Every row gives one point. To make a cloud, some directions were put in groups of two or more. Within a group, all points are equally far from the middle, so they leave a hole (a ring in 2 directions, a hollow ball in 3). The other directions are filled evenly. Then the cloud was stretched, turned, moved and blurred a little. How many holes are there, and how many directions does each take, smallest first?

Cloud (13 x 2):
[[ 23   5]
 [-52  -8]
 [-18 -35]
 [ 26   3]
 [-47 -15]
 [ 34 -13]
 [-51  -7]
 [-48  11]
 [ 33 -10]
 [-47  12]
 [-49  11]
 [ 33 -20]
 [-51 -10]]
Holes: 1 (2)

Cloud:
[[-19  28  29]
 [-25 -30  10]
 [ 42  42  23]
 [ 36   2  11]
 [-45 -48 -10]
 [ 12  19  16]
 [ 13  23  66]
 [-34 -66 -16]
 [ 48  55  22]
 [ 37 -12 -25]
 [-30 -73 -13]
 [-18 -47 -19]
 [ 13  -4   7]
 [ -3 -17 -13]
 [ 15  43  28]
 [-41 -26  14]
 [  0 -55   9]
 [  4  15 -33]
 [ -7 -21 -16]]
Holes: 0

Cloud (29 x 4):
[[-40  29 -32   3]
 [-26   4  14 -26]
 [ 22  -3  63  15]
 [ 24   1 -30  42]
 [-35  34 -30  23]
 [-17  42  -2 -30]
 [ 56  37  18 -15]
 [ -4  56  29  29]
 [ 34 -19  30  41]
 [ 12  62  39 -15]
 [ 20 -35 -16 -13]
 [-38  29 -30  -3]
 [  2  58  10  35]
 [-42  29 -30  14]
 [ 66  16  28  12]
 [ 27 -10  58  23]
 [-45  11 -14  -5]
 [ 34  21 -16 -25]
 [ 13 -33 -38   8]
 [ 29  63  22  20]
 [-40  -9  -3  30]
 [ 17 -29 -27  39]
 [ -2 -24  24 -25]
 [-31  35 -40  13]
 [ 62   5  24 -14]
 [  3  42  59  -5]
 [ 56   9  19  33]
 [ 12 -34 -31  31]
 [ 20 -15 -34  38]]
Holes: 2 (2, 2)

Cloud, 51 rows:
[[-18  16  40   1  17 -28]
 [  5 -17  28  57  -8  22]
 [  6  33 -10  56 -24  -2]
 [ -4 -24  39   4  28   2]
 [-11  -9  23 -47  41  57]
 [ 37  28  47  10 -24  26]
 [ -3  -9  13  52 -56  -6]
 [-19   7  39  12  38  67]
 [ -3 -16  44  52  20  -1]
 [ 25 -40  12 -43  32  53]
 [ -4  42   7  23  22  38]
 [  0 -40 -34 -48   9  39]
 [ 37  -5   0  12  31 -29]
 [-16 -26  58   0 -28  20]
 [ 17 -50  11   0 -32 -26]
 [ 26  44  49  38   5 -29]
 [-20   9  38  49 -18  39]
 [  9 -27  41 -23  25  26]
 [ 15 -20   5  46 -25  -4]
 [  4 -42  47  10  26  38]
 [ 22 -58  18  11 -23  10]
 [ 16  16  40 -34  27  38]
 [-45   1  17  60 -48 -39]
 [  3 -25  32 -15  68   3]
 [ -3 -36  17  14  41  21]
 [-28 -41  31 -12 -53  51]
 [ 57   9  41 -14  14  13]
 [ -5 -19  80  42   1 -30]
 [-15  22  19  13  -9  35]
 [-42 -16  33  29 -26  -6]
 [  6  27  13  81 -14  14]
 [ 44 -23  18  -2 -18  15]
 [-21  -5  19 -11  11   2]
 [ 39 -41   6 -20 -20  -5]
 [  6   2  40 -32  55  41]
 [-23 -19   1  -1   5 -10]
 [  5 -48  16 -72  -2  27]
 [ 32 -28  47 -25 -21 -39]
 [ 44  -5 -15 -26  38  -7]
 [ 32 -51  51  21   8  16]
 [ 29 -44  18  14  -6  30]
 [  3 -51   1 -96  18  70]
 [-17  -5  65 -14  50  -4]
 [ -2 -35  27 -26  46  48]
 [ 25 -41  33 -52   0 -27]
 [-43 -18   6   7 -11  21]
 [ 24   9  16   4  -1 -33]
 [ -1   0  34 -28 -39  -8]
 [-33   4   1  20  -6   1]
 [  6 -33  43 -29 -30  38]
 [-21 -38  68  13 -37 -29]]
Holes: 0
